Every row gives one point. Each copy is the shape, with its points in the same order, turned, moved and blurred by noise. Some copies are also mirrored. Which?
(in the rows, 128 means zero)

Shape:
array([[161, 168],
       [ 74, 147],
       [ 72, 165],
       [153, 177],
       [130, 161],
       [ 77, 141],
       [ 79, 165],
       [142, 188]])
Copy 1:
array([[108, 162],
       [113,  74],
       [ 90,  73],
       [ 98, 158],
       [106, 132],
       [113,  78],
       [ 93,  85],
       [ 85, 153]])
Copy 1 is: only turned
Copy 2, 8 rows:
array([[151,  88],
       [182, 174],
       [199, 159],
       [164,  88],
       [163, 117],
       [178, 172],
       [198, 151],
       [180,  94]])
Copy 2 is: only turned
Copy 3, 8 rows:
array([[ 83, 146],
       [171, 161],
       [167, 176],
       [ 85, 159],
       [117, 149],
       [170, 149],
       [157, 169],
       [ 91, 170]])
Copy 3 is: mirrored

Shape:
array([[119, 112, 139],
       [178,  75, 160],
       [109, 125, 163],
       [ 76, 126, 123],
       [161, 111, 118],
       [141,  51, 143],
       [190, 174, 117],
       [133, 209, 137],
       [162,  90, 161]])
Copy 1 (9 x 3):
array([[158, 160, 116],
       [127, 217,  85],
       [165, 145, 102],
       [179, 132, 145],
       [116, 181, 131],
       [165, 225, 111],
       [ 62, 138, 120],
       [ 99,  78, 116],
       [131, 199,  91]])
Copy 1 is: mirrored
Copy 2, 9 rows:
array([[144, 100,  97],
       [169,  52, 145],
       [118,  91,  90],
       [134, 131,  60],
       [163, 107, 137],
       [191,  55, 106],
       [117, 140, 181],
       [ 71, 157, 131],
       [152,  62, 132]])
Copy 2 is: only turned

Shape:
array([[134, 103, 120, 116, 143,  53],
       [171, 143,  75,  52, 153, 120],
       [174, 126, 162, 131, 105, 169],
       [147, 146, 159,  79,  97, 134],
       [111, 167,  76, 194, 147,  99],
       [103, 105, 132, 153, 110, 164],
       [ 94, 166,  80, 180, 220,  99],
       [126,  73, 159, 200, 115, 135],
       [129, 116, 132, 189, 114, 207]])
Copy 1, 9 rows:
array([[122, 161, 142, 100,  76, 129],
       [ 98,  72,  65, 135,  81,  86],
       [ 77, 121,  75, 111, 179, 149],
       [ 57, 139,  83, 124, 144, 105],
       [150, 160, 119, 195, 103, 168],
       [119, 145, 124, 141, 198, 123],
       [147, 119, 176, 206,  72, 173],
       [131, 164, 147, 102, 204, 170],
       [142, 109, 108, 164, 233, 157]])
Copy 1 is: mirrored
Copy 2, 9 rows:
array([[103,  90, 139,  72,  84, 137],
       [ 97,  41, 160, 106, 168,  70],
       [111, 134, 160, 185, 114,  94],
       [107, 133, 157, 135, 128,  59],
       [138, 125,  76, 108, 165, 170],
       [174, 128, 129, 160, 113, 107],
       [172, 105, 119,  73, 199, 200],
       [165, 146, 126, 170,  63, 166],
       [176, 140, 123, 213, 132, 131]])
Copy 2 is: only turned

Shape:
array([[141, 163, 166,  94,  99, 145, 161,  97],
       [ 90, 177, 158, 156, 116, 212, 124,  77],
       [113, 157, 181, 116, 165, 130,  58, 137],
       [143, 126, 165, 149, 137, 167, 159, 118],
       [174, 178, 106,  74,  93,  99, 169,  95],
       [116, 187,  69, 153, 132,  99, 147,  68],
       [140, 125,  82, 112,  93, 175, 130, 159],
       [146, 148, 167, 178, 200, 188,  71, 143],
       [ 99, 176,  76, 177, 156, 129,  90, 103],
       [ 95, 186,  68,  86, 203,  97, 118, 159],
       [144, 139, 132,  80, 153, 161,  54, 107],
       [170,  73, 182, 146, 142, 126, 139,  54],
       [140, 126, 142, 100, 140, 206, 122,  70],
       [168,  68, 122,  87,  91, 151, 152,  85]])
Copy 1:
array([[110, 140,  75,  74, 160, 113, 106, 156],
       [163, 176, 109,  83, 138,  55,  43, 164],
       [ 88, 148, 153, 149, 100, 131,  62, 175],
       [161, 148, 127,  88, 166, 142,  85, 146],
       [ 84, 119,  85,  49, 140, 109, 175, 133],
       [153, 154, 122,  54,  65,  83, 160, 131],
       [135, 113, 140, 119, 175,  78, 126,  84],
       [141, 159, 219, 114, 129, 132,  38, 163],
       [155, 163, 172, 102,  59,  73, 119, 127],
       [ 99,  71, 155, 100,  36, 116, 110,  97],
       [ 93, 105, 166, 136, 131,  81,  99, 189],
       [177, 154, 126, 107, 170, 165, 142, 220],
       [154, 109, 129,  92, 170,  77,  87, 194],
       [158, 103, 102, 116, 201, 113, 168, 166]])
Copy 1 is: only turned
Copy 2:
array([[181,  86,  85, 135, 113, 146, 127, 162],
       [126, 134,  77,  99,  35, 135, 107, 178],
       [ 79, 151,  65, 113, 137, 110,  76, 112],
       [152, 144, 114, 106, 107, 104, 153, 163],
       [162,  69, 134, 157, 152, 196, 113, 174],
       [138, 132, 174, 100, 103, 201,  59, 196],
       [ 98, 108, 166, 173,  94, 136, 157, 140],
       [ 69, 210,  76, 106, 119, 109, 145, 155],
       [ 73, 160, 164,  99, 101, 172,  68, 168],
       [110, 170, 164, 194, 152, 151,  30, 134],
       [ 81, 139,  82, 144, 112, 169, 126,  97],
       [178, 146, 109,  53, 122, 167, 172, 106],
       [137, 145,  76, 145,  57, 163, 146, 123],
       [183,  86, 153, 122,  88, 176, 179,  89]])
Copy 2 is: only turned
